Every row gives one point. Each copy is the shape, with its points in the same order, turned, moved and blurred by noise. Some copies are also mirrored. Which?
In the rows, 128 means zero.

Shape (7 x 3):
[[169 113  77]
 [103 152  74]
 [ 71 212 158]
 [101 145 107]
 [212 130 133]
 [125  88 186]
 [178 126  91]]
Copy 1 (7 x 3):
[[161  88 175]
 [186 142 128]
 [118 219  90]
 [154 141 111]
 [ 95  94 200]
 [ 74  87  90]
 [144  98 180]]
Copy 1 is: only turned
Copy 2, 7 rows:
[[198 112 155]
 [165 189 148]
 [ 60 205 170]
 [144 169 135]
 [156  71 193]
 [ 88  81 110]
 [186 116 169]]
Copy 2 is: only turned

Shape:
[[ 92 105  86]
 [ 98  90  87]
 [126  95 177]
 [ 72 147 169]
 [108 181  95]
 [203  63 107]]
Copy 1:
[[ 94 180 130]
 [ 85 167 115]
 [161 126  81]
 [188 185 120]
 [138 170 193]
 [ 77  60 106]]
Copy 1 is: mirrored
Copy 2 (6 x 3):
[[120 162  71]
 [120 149  61]
 [101  92 135]
 [ 83 161 162]
 [159 197 130]
 [179  59  64]]
Copy 2 is: only turned
Copy 3 (6 x 3):
[[164 126  75]
 [163 136  65]
 [122  67 116]
 [187  79 145]
 [157 168 154]
 [ 42 120  57]]
Copy 3 is: mirrored
Copy 4 (6 x 3):
[[100 170  73]
 [116 173  62]
 [177 108  97]
 [112  77 110]
 [ 73 156 141]
 [204 215 103]]
Copy 4 is: only turned

Shape (10 x 4):
[[143 120 155 137]
 [ 57  38 166 152]
 [107 154 126 131]
 [ 40 105 145 174]
 [ 65 135 133 142]
 [119 140 102  74]
 [126 175   7 128]
 [ 93 206 174 150]
 [127 103 125  73]
 [131 160 169 169]]
Copy 1 (10 x 4):
[[171 127 124 112]
 [128  64 183  36]
 [131 152 144 131]
 [ 95 132 169  49]
 [106 148 169  95]
 [137 121 165 180]
 [ 48 147 100 206]
 [154 220 155 103]
 [159  89 165 162]
 [162 174 116  94]]
Copy 1 is: mirrored
Copy 2:
[[148  84 131 122]
 [187 188 173  90]
 [119 118 137 149]
 [175 196 163 156]
 [126 153 162 154]
 [ 72 123 145 118]
 [ 24 164  72 179]
 [141  87 174 208]
 [ 91 114 151  84]
 [164  91 125 168]]
Copy 2 is: mirrored
Copy 3 (10 x 4):
[[115 153 142 142]
 [ 97  67 209 168]
 [125 120 121  99]
 [115  75 202  99]
 [111  91 151  94]
 [106  97  83 121]
 [216 119  38  81]
 [ 78 148 148  41]
 [ 94 102  92 164]
 [107 175 159  99]]
Copy 3 is: mirrored

Shape, 9 rows:
[[ 76 152 108 113]
 [163  77  57 186]
 [179 150 141 127]
 [173  77  94 162]
 [190 178  91 103]
 [162 136 138 109]
 [118 167 157  68]
 [180 150 114  31]
 [105 123 194 150]]
Copy 1, 9 rows:
[[ 60 155  82 125]
 [103  69 186 157]
 [147 178 137 143]
 [129  95 171 121]
 [101 208 170 163]
 [134 172 131 121]
 [ 96 216  92 104]
 [ 89 231 167  87]
 [149 141  54 108]]
Copy 1 is: mirrored
Copy 2, 9 rows:
[[136  86 135  90]
 [133 117  16 170]
 [168 123 142 196]
 [146 155  56 170]
 [223  88 120 177]
 [171 133 129 171]
 [169 113 193 110]
 [241 144 154 153]
 [ 79 129 162 149]]
Copy 2 is: mirrored

Shape, 12 rows:
[[155 164 131 139 178 177]
 [163  94  64  71 117 114]
 [135 182 158  72  54  73]
 [123 154 133 136  70 115]
 [ 84 191 191 114  74 106]
 [ 80 133 204 138 100 160]
 [102 143  98 175  84 139]
 [ 84 110  60 204 154  47]
 [140 107  72 160 150 164]
 [158 191  79 112  63 149]
 [ 75 136  73 114 184 136]
 [153  92 154 105 157 168]]
Copy 1, 12 rows:
[[218 148 200 133 153 152]
 [172  42 159 130  66 137]
 [117 161 109  75  24 129]
 [108 147 166 117  82 123]
 [ 94 197 137  70 105 144]
 [ 94 157 166  94 161 179]
 [101 135 210 129 121  97]
 [123  96 129 174 152  14]
 [183  82 209 158 142 110]
 [157 141 225 119  31 118]
 [195  84 177  84 170  70]
 [186 100 162 132 143 195]]
Copy 1 is: mirrored
Copy 2, 12 rows:
[[130 136  99  74  88 168]
 [220 151 150  92 186 163]
 [120 245 170 155 181 133]
 [148 175 159 164 130 131]
 [ 76 202 145 188 144 132]
 [ 66 124 151 173 130 162]
 [175 143 133 183  95 127]
 [198  99  87 155 143  29]
 [195  96 112 106  97 148]
 [194 216 146 144 100 175]
 [167 115  49 123 156 145]
 [126 100 153  78 145 185]]
Copy 2 is: mirrored

Shape (11 x 8):
[[137  87 103 157 105 119 154 116]
 [149 102 103 124 133 115 141 112]
 [159 148 107 154 106 103 142 122]
 [ 27  91 196 156 119 167 144 172]
 [119 107 124 130 139 117 158 112]
 [136 121 106 127 110 170 142 129]
 [175 125  96 151 141 113 138 161]
 [165  98 193 154 135 122 146 123]
 [153  93 115 163 122 110 129 118]
 [140 146 102 136 119 128  43 177]
 [155 132 113 168 153 143 140 109]]
Copy 1, 11 rows:
[[ 92 135 113 149  74 141 161 119]
 [125 133 136 128  91 151 159 130]
 [107 137 148 155  85 116 144 169]
 [ 59 127  68 126 188  80 104  64]
 [119 123 131 128 110 120 163 113]
 [101 100 115 116  92 138 117 140]
 [120 138 115 132 108 144 167 191]
 [126 115 126 196 153 148 146 126]
 [115 151 111 161  93 141 155 138]
 [123 192 120 100 123 143  78 194]
 [151 116 108 150  90 117 146 152]]
Copy 1 is: mirrored
Copy 2:
[[155 107 146 156 121 145  85 148]
 [146 120 127 166 147 132 113 136]
 [148 151 170 157 120 124 117 123]
 [ 44  70 127  57  95 168 109 184]
 [137 116 134 132 151 151 119 149]
 [126  88 140 155 107 136 136 114]
 [125 150 149 198 116 141 130 146]
 [ 92 105 188 151 166 111 114 183]
 [130 124 151 170 137 134  82 144]
 [ 65 163 100 180  87  97 113 100]
 [115 121 169 172 149 161 117 112]]
Copy 2 is: mirrored
Copy 3, 11 rows:
[[103 104 125  97 140 142  87 125]
 [113 106 119 131 122 150 104 137]
 [136 112 132 113 116 106 108 104]
 [ 37 167 125 112 249 141 170 108]
 [ 97 102 113 142 152 145 115 117]
 [140 143 109 109 154 162 115 126]
 [132 116  99 103 105 105 128 151]
 [123  72 150 127 188 119 145 158]
 [108 103 139 113 133 124  95 146]
 [120 204 157 118  96 106 140 161]
 [142 118  99 137 157 114  93 142]]
Copy 3 is: mirrored

Shape:
[[204 155 172 136 148  80 133 183]
 [155  87 184 118  79 178 174  52]
 [125  68  89  88 172  85  66  71]
 [ 77 203 104 191 177  66 130 174]
 [105 171  85 125 166 142 103 109]
 [143 178  89 115 166 178  98 135]
 [136 193 101  96  99 202 140 131]
 [147  87  49 119 123  75 174 127]
 [140  99 116 100  83 200 142 153]
 [115 169 170  68  98 165 182 149]
 [161  91  58  99  73  63 105 135]]
Copy 1:
[[244  99 130 158 153 126 134 157]
 [133 159 223 113  74 201 172 137]
 [ 94 159 202 123 160  34 123 155]
 [161 146  33 191 168  95 111  83]
 [104 169  84 122 140 104 134 147]
 [115 136  74  98 135 125 135 190]
 [122 137  75  92  87 156 196 168]
 [108  95 166 189 171  93 207 131]
 [112  76 144  95  69 151 182 151]
 [181 131 115  69  98 165 205 102]
 [131 101 169 182 114  41 208 163]]
Copy 1 is: mirrored
Copy 2, 11 rows:
[[147  77 157 101  94 143 199 130]
 [ 95 185 133 185 212  81 157 137]
 [106 249 122 104  53 101 125 157]
 [203 116 153  39 108 193  80 188]
 [123 187 115 100 116 202 100 175]
 [ 97 170  95 103 115 227 140 161]
 [ 89 134  80 168 167 210 110 155]
 [174 157  48 119  92  85 101 127]
 [ 53 139  70 138 168 132 117 116]
 [111 120 151 182 172 175 105  93]
 [118 131  73 141  39  74 105 155]]
Copy 2 is: mirrored

Shape (12 x 9):
[[132 149 129 162  46 138  94 152 124]
 [125 119 154 145 161  33 107 133 155]
 [137 116 123  61 149 141 115  32 166]
 [127 112 127 121 162 158 107 136  51]
 [131 107  97 124 146 160 147 124 148]
 [ 56 135 140 149 157 143 136 153 161]
 [130 184 131  99  93 156 145 105 148]
 [131 110 141 168 130 142 124 155 132]
 [110 139  97 179 101 154 152 137  58]
 [ 95 124  48 157 137 169 125 151 106]
 [138 249 143 124 122  84 131 135 150]
 [120 113 156  86 118  78 128 146 150]]
Copy 1:
[[131 119 137  95  74  63  92 125  92]
 [166 155 116 112 194  69 165  83 138]
 [186  95  90 144 158 189 107 152 177]
 [136 126  64 194 128 119 109 115  60]
 [116 111 140 172 134 147 132 135 118]
 [ 63 140  97 120 134 129 156 101 130]
 [145 141 115 114  78 143 125 174 133]
 [112 133 131 157 117  93 123  93 113]
 [120 104 121 143  70 115 141 105  30]
 [ 84 109 134 140 133 145 127 133  41]
 [170 220 124  70 102 115 157 157 117]
 [143 121  97 133 159  65 153 150 158]]
Copy 1 is: mirrored
Copy 2 (12 x 9):
[[157 103 112 134  64 136 129 176 129]
 [143 155 160 168 170  56 171 143 150]
 [126 121 169  63 188  99  55  96 138]
 [151 154 147 167 160 204 109 116 132]
 [ 92 126 116 113 148 148 124  98 145]
 [119 135  69 178 147 101 123  89 115]
 [141 152 117  83  88 115  87 104 126]
 [129 112 119 165 121 141 151 116 156]
 [111 139 138 164  79 194 135 123  86]
 [ 65 141  96 154 131 186 117 139 111]
 [148 223 127 127  68  60 110 134 145]
 [174 148 121 108 165  91 163 128 130]]
Copy 2 is: mirrored
Copy 3:
[[155 176  68  65 175 169 120 121 120]
 [135 112 120 155 177 108  98 103 214]
 [141  44 130 123  61 170 103 153 147]
 [129 119 125 149 161 124 152 161  72]
 [146 149 129 129  90 138 146 123 125]
 [ 88 191 124 123 122 131 145 168 175]
 [138 123 110  49 101 138 101 153 132]
 [144 171 136 119 143 139 150 122 138]
 [ 92 167  85 105 153 138 148 108  58]
 [120 190  94 155  97 141 129 125  71]
 [129 153 133  51 155  81  45 139 165]
 [160 122 100 113 134  85 142 126 199]]
Copy 3 is: mirrored

Shape:
[[171 157  33 107  53 191 113  65 171  70 156]
 [104  98 127 144 111  38 124 166 101 132 122]
 [121  91 138 102 138 178 174  38 165  82 145]
 [125  93 148 104 135 186  52 148 163 143 150]
 [102 159 152 105 132 165 122 132 151  57 144]
 [249 108 153 113  64 172 106 126  46 117  92]
 [102  90 103 108 158  72 150 158 137 109 127]
 [108 116 145 246 112 185 167 178 154 129  68]
 [117 185 148  96 151  83 119 145 164  84 162]
 [213 186 140 134 126 177 155 166 171 122  71]
 [232 122 112 118 146 129  89 123 115 135 149]
 [208 118 120  95 106 167 162 171 158  32 132]
 [142 128 118 100 115 167 133 142  74 108 172]
 [ 94  91 148 218 154 101 119 140 129 117 114]
 [ 96 104 133 104 134 174  77  80 153 108 154]
 [113 134 150 217  32 152 133 162 147 144 162]]
Copy 1:
[[130 118 170 112 185 143 248 174 122 139 227]
 [185  91  77 117 101 138 110 131 118 207  94]
 [116 164 103 173 178 128 167 212 110  82 156]
 [ 84 111 129 140 128 145 143  96  57 112 137]
 [136 148  94 107 138 174 124 170  72 114 199]
 [161 140 200 115 246 215 153  94 132 157  95]
 [131  77  49 135 110 148 119 158 139 172 131]
 [143 185 129  48 153  42  73  97 151 142 131]
 [168 110  99 143  86 193 103 156 104 154 210]
 [125 127 193 109 188 146  77 111 173 135 211]
 [141  98 150 165 143 210 169  80 167 137 138]
 [103 142 108 120 233 191 127 140 146 179 213]
 [113 140 120 106 149 204 163 155 116 154 121]
 [185 143  61 111  97  95 107  95 135 123 105]
 [122 130 108 143 125 141 185 147  64  75 146]
 [149 203 165  88 118  91 139 108  89 207 140]]
Copy 1 is: mirrored
Copy 2 (16 x 11):
[[110 161 150  76 169 173 151  96  45 202 240]
 [169  54  66 139 183 113 112 140 144 168 105]
 [104 181 125 112 132  75 110  83  23 152 123]
 [ 54 171 103 124 187 164 104 160 137 135 116]
 [ 93 140 138 133 113 164  81 129  84 195 120]
 [168 189 171 100 203 167 211  76 173 180  90]
 [155 111  37 148 141 102 109 152 105 170 119]
 [ 70  64 149 204 124 115 223 156 100 132 101]
 [159 120 126 151 124 156  34 152 109 175 148]
 [148 171 201 183 114 128 176 166 140 167 163]
 [181 192 109 132 174 170 142 110 149 122 154]
 [160 196 132 180 151 171 153 138  70 236 138]
 [116 148 105 134 144 149 123  61 140 197 129]
 [118  58  89 150 139 133 149 155  94  95  85]
 [ 67 155 107  83 154 149  88 119  85 139 129]
 [ 79  47 167 191 212 145 158 104 116 156 138]]
Copy 2 is: only turned
Copy 3 (16 x 11):
[[110 123 165 121 209 242  96  71 204  97 157]
 [135 115  98 134  71  93  73 151 122  87  91]
 [132  60 139 129 180 139 188  91 170 148 191]
 [211 133  93 150 142 185 161 159 195 150  92]
 [162 137 111 164 125 174 152 116 157 111 197]
 [ 92 137  57 140 120 162  53  88 243 231 122]
 [152 121 105 134 130  84 102 170 104  91 145]
 [121 207 210 198  89 101 151 114 163 172 105]
 [131 115  67 188 101 171 146 153 139  61 170]
 [ 71 198  93 217 170 146 131 118 198 157 138]
 [ 98 110  83 161 160 176  84 183 201 164 120]
 [150 132 109 225 194 159  61 103 180 150 203]
 [144 115  94 133 128 198  93 116 136 182 158]
 [138 123 165 161  54  96 145 176 163 127 117]
 [184 109 118 108 136 174 177 130 185 120 143]
 [137 144 179 198  66 178 109  77 150 135  51]]
Copy 3 is: only turned
Copy 4, 16 rows:
[[171  94  27 199 133 133 142  71 119  82  62]
 [110 130 132 152 153 115 151 181  76 179 213]
 [126  47 130 119 184 151 111 134  88  94  46]
 [192  51 125 100 139 114  96  96 157 164 156]
 [152  74  70 107 176 157 127 144 122 186  91]
 [236 153 108 139 180 162 160 179 180  47 166]
 [ 83 107 106 115 181 113 114 145  70 161 180]
 [100  59  90  99 103  57 173 238 185 137 125]
 [110 115  97 129 191 164 150 109 115 227 127]
 [128 138  75 114 194  95 164 143 231 126 100]
 [161 134 121 114 165 152 169  78 156  94 177]
 [142  75  23 130 240 148 149 138 159 102 135]
 [153 111  76 123 140 197 105 149 127 122 152]
 [105  72 138  88 115  99 191 186  96 167 163]
 [181  56 126 110 134 136 107 104  95 154 100]
 [134  49 103 196  84 128 170 201 181 162 148]]
Copy 4 is: only turned

Shape (15 x 11):
[[121 112 131 124 144 188 180 144 142  92 129]
 [117 138  92 169 115 127  96   7 117 191  81]
 [149 157  95 138 104 106 105 141 127 128 120]
 [148 165 140 118 132 118 118 158 135 151 170]
 [108 186  99 161 132  90 150 133 147 138 164]
 [114 165 122  60 160 129 142 157 149 110 161]
 [ 67 106 136 102 113 131 159 152 152 135 127]
 [164 142 113 111 112  80 156 120 128 128 164]
 [ 92 128 146 113 166 137 162 156  89 103 111]
 [144 179 104 113 114 103 134 172 150 138 129]
 [ 93 108 137 122 140 144 116 152 131  86 164]
 [124 171 143 155  75 112 112  36 112 135  92]
 [ 87 152 105  94 117 165 152 149 119  96 155]
 [123 147 101 162 117  88  92  16 149 126  65]
 [139 191 142 134 125 103 125 130 175 143 140]]
Copy 1, 15 rows:
[[129 145 164  89 183 116 138 149 100 123 105]
 [116 172  85 205  91 195 148 126 188 157  64]
 [149 140 130 123 109 155  77  95 137 131 135]
 [155 125 138 114 100 110 120  90 106 155 153]
 [124 165 152  92  78 119  99  73 137 156  90]
 [138 145 125 101 163  60 109  80 107 153 136]
 [134 156  94  59 147  97 132 139 137 129 116]
 [166 177 153 139  94  92  79 123 138 138 126]
 [111 132 120 104 142  90 126 124  87  82 101]
 [177 148 130  90 117 127  87  70 128 135 130]
 [ 94 125 133  89 144 103 105 146 103 147 134]
 [104 213  95 176  92 194 127 124 133 131 117]
 [ 96 155 149  89 167  97 127 100 135 120 139]
 [113 198  78 189 111 199  84 132 149 164  59]
 [159 171 124 108  94 136 107  79 104 181 117]]
Copy 1 is: mirrored
Copy 2, 15 rows:
[[115 134 125 174 151 161  92 112 140 172 108]
 [191  89  53  77  98 122 216 134 190 126 115]
 [144  94 136 121 124  98 128 146 146 119 181]
 [118 117 158 105 114 129  96 131 120  89 149]
 [162 119 187 105 143 105 132 100 151  92 141]
 [ 72 121 164 138 159 137 127 113  90 103 130]
 [114 112 181 135 134 145 140 151 117 174  91]
 [132 106 164 132  94 135 141  96 124 115 177]
 [108 127 133 138 132  89 105 104  95 176  96]
 [120 103 173 101 149 115 116 133 129 119 182]
 [119 132 150 186 121 112 114 153 113 127 100]
 [221 108  79  92 118 128 188 133 117 135 148]
 [126  81 153 167 169 137 111 124 103 132 100]
 [193 132  73 107 125 106 239 139 163 134 154]
 [143 150 158  85 143 135 133 136 130  91 165]]
Copy 2 is: mirrored

Shape:
[[150 106  36 214 187  97 111 116  81 118 181 198]
 [101 142 113  96 138  98  68 101  44 167 109 152]
 [124 100  93 156 119 151 118 139 143 143 111 141]
 [195 131 122 180 135  96 127 113  75 139 153 121]
 [155 136  81 126 126  87  95 103 123 141 125 132]
 [108 102 111 125 158 122 116  95 116 219 121  73]
 [177 132 106 129 152 104 103 133 173 197  89 145]
 [ 89 152 179 153  82 154 131 123 138  69 133 205]
 [132 200  61 130 127 133  87 119 124 102  90 130]
 [117 113 117  91 159 111 137 108 138 147 136 127]
 [208  59  88 128 123 142 154 139  62 142  82 138]
 [ 86 166 132 187 156 187 186 121 163  99 111 179]
 [166 175  82 111 124 133 148 167  87 140 183 145]
 [186  87  87 101  72 103 125 141  78 141 151  91]
 [249 139 162 150 154 112  84 176 112  74 126 102]
 [161 175  66 148 121 182  49 135 191 115 111 152]
 [160 177 121 104 150 202 157  31  75  88 143 124]]
Copy 1 (17 x 12):
[[202  69 101 102 112  88 202  45  98 129 170 208]
 [110  94 101 219 146 156 190 115 109 143 144 143]
 [190 123 111 133 142 118 117 106  93 125 103 130]
 [114 116 144 111 140 101 167  79 119  67 148 165]
 [159 117 157 158 117 150 161 101 116 115 154 136]
 [118 128 130 194 143  95 112 116  42 115 165 105]
 [148 151 149 153 107 161  78  61  93 128 144 136]
 [148 137  48  76  96 139 172 146 155 146  61 105]
 [187  86 128 162  82 188 151 144 109  82 111 154]
 [136 110 122 146 117 121 117 138 114 151 170 108]
 [171 105 130 144 228 114 109  82 156  82 144 156]
 [171 107  18  62  81 125 103 151  96 106 108 129]
 [138 121 144 100 145 147 151 159 112 126 148 218]
 [148 134 202 141 207 118 164 132 130 106 141 140]
 [107 102 196 113 102 101 109  86 193  65  85 182]
 [228 154 137 157  57 155 119 121 111 104  70 172]
 [151 133  56 157 111 104 149 197 169  40 179 155]]
Copy 1 is: only turned
Copy 2:
[[ 19  50 107 228  77 169 109 126  84 164 147 116]
 [117 135 195 165  32 151 139 158 171 151 181 154]
 [128 102 162 171 131  97  84 137 110 159 125 120]
 [107 115 146 159  58 163 134  93  69 144 122  88]
 [ 85 130 163 131  88 156 122 124 113 182 157 112]
 [147 100 174 135  68 113  95  80 195 157 107 125]
 [147  95 170 103  94 168  73 118 108 201 146 136]
 [110 170 172 174 161 150 107 217  89  59 144 134]
 [ 89 167 200 165 122 159 137 142 102 199 106 166]
 [109 114 134 112 121 137 113 127 162 148 140 134]
 [126  94 108 137  64  59 145 144  72 181 140 111]
 [ 98 138 139 187 159 138  78 181  96  89  47 171]
 [ 94 177 109 152  86 142 132  85  89 152 154 160]
 [121 157 129 130  82  94 154  82  95 184 177  74]
 [150  91 154 123 128 179 205  94  10 158 155 119]
 [ 76 127 233 153 167 137  83 130  58 198 143 173]
 [ 34 163 179 100  98  99 171 131 109  81  79 165]]
Copy 2 is: mirrored
Copy 3:
[[ 76 175 211 117 125  77 111 173 114  27  73 119]
 [137 163 151 105 140  70  80  78  87 127 174 121]
 [128 105 120 145 133 113 137 137 147  90 123  86]
 [118 210 152 146 131 132 119 146 125 120  90 142]
 [126 141 175 133 123 104 115 101 156 128 113 129]
 [127 161  93 156  91 132 101  71 155  79 182 126]
 [135 118 150 166 162 132 162  71 160  87 134 156]
 [ 74  83 103  91 200 104 124 195 115 171 125  92]
 [141  86 147  93 105  67 131 101 125 142  80 147]
 [110 113 138 115 129 162  85 100 150 102 150 124]
 [200 188 152 123 147 168 147 117 117  87 103  61]
 [ 80  70  66  63 161 126 155 189 134  82 104 136]
 [147 131 133 136 163 132  53 124 113 105  49 144]
 [181 170 155 170 123 151  72 118 149 146  94  76]
 [133 149 177 176 128 190 172 144  69 178  68 151]
 [ 95  49 141 150 129  71 176  86 129 127  52 113]
 [ 81 163  88  20 118 151 106  88 112 150  56 102]]
Copy 3 is: mirrored

Shape, 15 rows:
[[152 131 131 135 116  81 135 108  92 171 120 163]
 [ 55 122  91 128 106  94 111 137 139 155 135 155]
 [166 120 136 156 104 144 134  97 129 160 136 119]
 [156 123 121 160 117 124 166 101 141  78  82 148]
 [170 116  85 162 115 135 142 135 157 172 153 162]
 [167 136  75  89 227 138 107 103 114 143 145 113]
 [109 132 136  78 158 156 139 127 128 160 143 147]
 [153 122 139 114 123 130 130 138 167 119  97 156]
 [158 113 127 120 133 101 118 129 165 172 145  47]
 [148 132 122  86 105 113  98 137 115 119 124 122]
 [ 80 113 137 167 113 106 105  97 159 115  88 166]
 [164 249 125 143 123 145 122 113 106 151 152 140]
 [157 116 136 164 158 147 139 133 103 159 155 168]
 [154 115  90 131 171 149 121  77 159 130 124 149]
 [174 120 128 166 144 162 142 127 107 163  75 103]]
Copy 1 (15 x 12):
[[ 97 144 156 103 149  92 139  92 101 117 150 146]
 [123 165 152 128 143 113 137 163 149 185 188 163]
 [113 136 102 103 125  99 121 123 132 102 102 135]
 [117  67 156 112  95 128 170 145 126 110 125 117]
 [ 78 121 116  94 170  90 140 137 179 119 122 144]
 [ 92  98 122 146 175 148  42  98 141 141 139  71]
 [130 160 106 154 162 117 124 122 138 136 164  75]
 [147  95 136 129 123  98 153 121 169 120 147 106]
 [171 139  95 114 155 154  78  96 159 124 113 165]
 [140 108 117 159 129 103 107 102 126 124 168 146]
 [144 136 185 100  88  96 150 160 147 165 151 129]
 [ 76 147 139 134 142  95  73 155 127  21 171 128]
 [ 86 149 140 140 175  86 137 126 123 117  96 106]
 [ 99  93 126  96 131 113 100 136 158 150 129  79]
 [ 85 141 126 134  99 143 139  86 148 101  84 113]]
Copy 1 is: only turned
Copy 2:
[[140 171  96 131  89 139 140 174 113 169 135 104]
 [154 191 158 131 103 112 120 169 163 101  90 126]
 [128 144  88 132 104 112 122 117 119 136 176 119]
 [ 73 133 124  79 135 113 113 154  87 126 151  92]
 [145 154 150 136  89 118  86 146 133 147 197 121]
 [166 127 155 135 166 184 129  99  99 188 133 181]
 [132 137 120 163 107 168  86 129 127 128 100 156]
 [ 87 125 151 125  84 139 120 138 103 117 132 111]
 [118 129 119 175 122 120 184 125 149 117 180 179]
 [106 138 140 161 118 145 156 121 137 144 109  94]
 [122 171 136  83  88  82 127 149  98  89  97 116]
 [ 93 159  92  98  87 142 106  90 179 225 128 133]
 [160 117 106 135  91 113  78 150 104 175 145 131]
 [141 152 153 108 132 141 102 104  75 133 157 147]
 [144  83  81  92 113 146 134 130 122 129 173 123]]
Copy 2 is: mirrored
